Every row gives one point. To make a cloud, some directions were put in groups of two or more. Within a group, all points are equally far from the middle, so they leave a hole (a ring in 2 directions, a hollow ball in 3). The other directions are filled evenly. Then the cloud was stretched, turned, moved and blurred a little. Count the holes, and give their numbers of directions, smallest first.

Cloud (22 x 3)
[[ 0.09 -0.53 -0.09]
 [-0.05 -0.12 -0.46]
 [-0.11  0.19  0.26]
 [-0.09 -0.47  0.27]
 [-0.20 -0.52  0.25]
 [-0.32 -0.39  0.27]
 [-0.45 -0.09  0.06]
 [ 0.09  0.00 -0.40]
 [-0.04 -0.34 -0.44]
 [ 0.28 -0.31 -0.09]
 [ 0.05  0.05  0.42]
 [ 0.20 -0.14 -0.32]
 [-0.47 -0.03 -0.19]
 [ 0.33 -0.29  0.00]
 [ 0.04 -0.41  0.27]
 [ 0.30 -0.19 -0.22]
 [-0.03  0.26  0.30]
 [ 0.29 -0.16 -0.24]
 [ 0.18 -0.30 -0.29]
 [ 0.15 -0.48  0.01]
 [-0.29 -0.02 -0.40]
 [-0.33 -0.07  0.19]]
Holes: 1 (2)

Cloud (30 x 4)
[[ 0.39  0.30  0.42  0.19]
 [-0.23  0.10 -0.18  0.00]
 [-0.28 -0.11  0.42 -0.21]
 [ 0.14  0.42 -0.01 -0.02]
 [ 0.34  0.08  0.47  0.15]
 [-0.08 -0.19 -0.70 -0.24]
 [ 0.38  0.25  0.20 -0.15]
 [ 0.19  0.11 -0.56  0.23]
 [ 0.10  0.13  0.62  0.07]
 [ 0.07 -0.11 -0.61 -0.27]
 [-0.18 -0.04 -0.02 -0.35]
 [-0.10  0.06 -0.24  0.01]
 [-0.13  0.06  0.46 -0.42]
 [ 0.12  0.27 -0.26 -0.09]
 [-0.14  0.09 -0.45 -0.19]
 [ 0.14  0.24 -0.07  0.33]
 [ 0.22 -0.32 -0.34 -0.03]
 [-0.16 -0.30 -0.02 -0.11]
 [ 0.32 -0.39  0.03 -0.08]
 [ 0.07 -0.01  0.08 -0.43]
 [-0.18  0.18  0.00  0.12]
 [ 0.27  0.06 -0.45 -0.36]
 [ 0.03  0.08 -0.26  0.21]
 [-0.12 -0.20 -0.27  0.26]
 [-0.16 -0.21  0.71  0.16]
 [ 0.08  0.22 -0.78 -0.24]
 [ 0.50 -0.19  0.06  0.13]
 [-0.46  0.09  0.10 -0.02]
 [-0.27 -0.14 -0.20  0.09]
 [ 0.00  0.33  0.45  0.44]]
Holes: 0

Cloud (73 x 8)
[[-0.22  0.33 -0.49 -0.72 -0.11 -0.14 -0.15  0.36]
 [-0.03  0.78  0.13  0.01  0.23  0.01  0.10  0.26]
 [-0.36 -0.03 -0.27 -0.45  0.10  0.08 -0.36 -0.08]
 [ 0.06  0.59 -0.22  0.08  0.38 -0.03 -0.11  0.28]
 [ 0.15  0.53 -0.12 -0.41  0.38  0.01  0.13 -0.05]
 [-0.16  0.38 -0.25 -0.47 -0.41 -0.18  0.15 -0.19]
 [ 0.17 -0.12  0.01 -0.09 -0.03  0.05 -0.25  0.27]
 [-0.43 -0.13 -0.34 -0.22 -0.05  0.07  0.23 -0.03]
 [-0.05 -0.29 -0.03 -0.30 -0.09 -0.22  0.09  0.18]
 [-0.42  0.08  0.08  0.07 -0.59 -0.01  0.07  0.09]
 [-0.43  0.44 -0.12  0.15 -0.10 -0.45  0.06  0.15]
 [-0.36  0.52 -0.07 -0.01 -0.52 -0.15  0.54 -0.06]
 [ 0.29  0.09  0.60 -0.11  0.15 -0.16 -0.22  0.07]
 [ 0.04  0.18 -0.03 -0.37 -0.03 -0.21  0.15 -0.38]
 [ 0.06  0.60 -0.16  0.03  0.12  0.05  0.32 -0.27]
 [ 0.10  0.06 -0.42 -0.14 -0.45 -0.15 -0.26 -0.08]
 [ 0.45  0.14  0.07  0.17 -0.41  0.09  0.19 -0.30]
 [-0.38 -0.46 -0.01 -0.14 -0.16 -0.35 -0.07  0.18]
 [-0.47 -0.01 -0.14 -0.37  0.35 -0.26 -0.07  0.50]
 [-0.44  0.08  0.27 -0.24  0.29 -0.10  0.31  0.01]
 [-0.62  0.20 -0.45  0.06  0.15  0.33 -0.25  0.14]
 [ 0.10  0.11  0.06 -0.26 -0.23 -0.45  0.56  0.07]
 [-0.04  0.46 -0.11  0.24 -0.46 -0.43  0.23 -0.19]
 [-0.01 -0.02  0.12 -0.11 -0.58 -0.21 -0.03  0.23]
 [-0.02  0.01 -0.08 -0.05  0.48 -0.49 -0.24 -0.04]
 [-0.04 -0.09 -0.15  0.29  0.38 -0.03 -0.48 -0.25]
 [-0.35 -0.03 -0.44  0.33 -0.32 -0.36  0.23 -0.23]
 [ 0.15  0.15  0.25  0.30 -0.05 -0.42  0.49  0.05]
 [-0.19  0.04 -0.01  0.52 -0.12 -0.11  0.46  0.06]
 [ 0.04  0.18  0.50 -0.36  0.38  0.12 -0.09  0.16]
 [-0.19  0.23  0.43  0.21 -0.03 -0.13 -0.19 -0.36]
 [-0.52  0.42 -0.04 -0.19 -0.02 -0.11  0.12 -0.19]
 [-0.23 -0.10 -0.32  0.36 -0.34 -0.21  0.35 -0.21]
 [ 0.24  0.46  0.14 -0.18 -0.01 -0.14 -0.32 -0.18]
 [ 0.06  0.22  0.08 -0.62 -0.47 -0.13  0.19 -0.12]
 [-0.27  0.15 -0.12  0.30 -0.10  0.42 -0.19  0.01]
 [-0.06  0.00 -0.04 -0.49 -0.07 -0.35 -0.09 -0.19]
 [-0.06 -0.05 -0.02 -0.12 -0.10  0.00  0.47 -0.14]
 [-0.68  0.04 -0.34 -0.39  0.20 -0.13 -0.17 -0.02]
 [-0.16 -0.02 -0.33 -0.29  0.21 -0.16  0.15 -0.16]
 [-0.01  0.48 -0.52 -0.47  0.24 -0.13 -0.30  0.17]
 [ 0.05 -0.32 -0.05 -0.08  0.12 -0.56 -0.19 -0.07]
 [-0.25  0.05 -0.25 -0.32 -0.61 -0.07  0.07  0.02]
 [-0.24  0.38  0.23 -0.12 -0.34  0.07 -0.21  0.04]
 [-0.49  0.43 -0.01 -0.13  0.45  0.06 -0.10  0.17]
 [-0.27 -0.01 -0.17 -0.50  0.17 -0.25 -0.48  0.10]
 [ 0.04  0.01 -0.05  0.03 -0.47 -0.39  0.54 -0.09]
 [ 0.11 -0.03  0.27 -0.21  0.09 -0.48 -0.20  0.24]
 [ 0.06  0.09  0.36 -0.28  0.42 -0.13 -0.16  0.25]
 [ 0.11  0.07  0.07 -0.13  0.36 -0.51 -0.20  0.41]
 [-0.58  0.43 -0.53  0.09  0.24 -0.25 -0.13  0.19]
 [-0.11  0.10  0.03 -0.20 -0.25 -0.65 -0.15  0.36]
 [ 0.35  0.08  0.29 -0.35  0.05 -0.20  0.11  0.29]
 [-0.21  0.65 -0.10 -0.16  0.16  0.01  0.20  0.48]
 [ 0.06 -0.28 -0.16 -0.22  0.04 -0.19 -0.46 -0.14]
 [ 0.16  0.30  0.14 -0.18 -0.69 -0.31  0.00 -0.26]
 [-0.61  0.29 -0.37 -0.23  0.10  0.09 -0.06  0.46]
 [-0.23 -0.02 -0.11  0.04  0.74 -0.34 -0.33  0.19]
 [-0.07 -0.08  0.06  0.19  0.66  0.05 -0.48  0.13]
 [ 0.26 -0.05  0.00 -0.04 -0.38 -0.08 -0.04 -0.38]
 [-0.42  0.15 -0.46  0.13  0.30  0.21 -0.10  0.45]
 [ 0.09  0.38  0.26  0.56 -0.20  0.00  0.21 -0.04]
 [-0.22  0.01  0.48  0.20 -0.08 -0.26 -0.20 -0.16]
 [-0.06 -0.21 -0.20 -0.32 -0.03 -0.19 -0.19 -0.25]
 [-0.04  0.16 -0.39 -0.29 -0.15  0.00  0.33 -0.03]
 [-0.24 -0.27  0.01 -0.23 -0.49 -0.11 -0.03 -0.07]
 [ 0.12 -0.14 -0.16 -0.27  0.07 -0.39  0.15 -0.10]
 [-0.51  0.49 -0.16 -0.12  0.13  0.02  0.18 -0.13]
 [-0.29  0.14 -0.14 -0.01  0.27 -0.05 -0.03 -0.43]
 [-0.49 -0.08 -0.41 -0.48  0.01  0.06 -0.15  0.16]
 [-0.39  0.19 -0.10 -0.20  0.51 -0.32  0.01 -0.02]
 [-0.04 -0.21 -0.08  0.45 -0.40 -0.18 -0.12  0.07]
 [-0.06  0.46 -0.25 -0.12 -0.62 -0.03  0.38 -0.22]]
Holes: 1 (6)
